Rows are points. Examples show where two turns around zero, p and q, send a point. Write where each new point lands after one turn and then the other. Backwards means that the second turn is done in reverse. Each puzzle has new turns, and all numbers are rounded.

Turn p:
.08	.02	-.75 => -.10	.75	.00
-.15	.02	.67 => .01	-.69	-.04
-.07	.22	-.65 => -.33	.61	.02
-.17	-.26	.34 => .16	-.34	-.26
.09	.09	.38 => .05	-.36	.16
.22	-.08	.01 => .20	.04	.12
Turn q:
.15	.06	-.21 => .17	.04	-.20
-.32	-.20	-.64 => .37	-.62	-.20
-.11	.19	.12 => -.24	.00	-.06
.28	-.05	.73 => -.29	.57	.45
Where do these land?
q, then p: -.48	-.44	.37 => .24	-.63	-.32
q, then p: .13	.16	-.39 => .09	.42	.11
p, then q: .25	.55	-.21 => -.61	.02	.20
p, then q: .10	-.26	.23 => .30	.19	.06

Turn p:
-.03	-.04	.75	-.09 => .33	.50	-.16	.43
-.07	-.62	-.17	.24 => -.37	.30	.47	-.17
.15	.29	-.13	.22 => -.22	-.26	-.22	.09
.13	.12	-.47	-.30 => .12	-.50	.17	-.23
-.17	.23	.02	-.07 => .13	-.03	-.24	-.11
Turn q:
.06	-.01	.37	-.09 => -.14	.28	-.07	-.21
.64	-.12	-.09	.29 => .03	-.41	-.51	-.29
-.37	-.13	.42	.07 => -.30	.25	.37	-.21
-.13	.49	-.26	-.09 => .52	.09	.13	.21
-.21	-.23	-.44	-.18 => -.11	-.20	.09	.51
Where do these land?
p, then q: .06	-.29	-.02	-.31 => -.06	.22	-.20	-.30
q, then p backwards: .56	.05	-.38	.09 => .02	.66	.00	-.17
q, then p backwards: .09	-.23	.47	-.15 => -.33	-.11	-.03	.42
p, then q: -.39	.02	-.25	.36 => .08	.25	.21	.48
p, then q: -.33	.45	.18	.01 => .25	-.29	-.20	.40
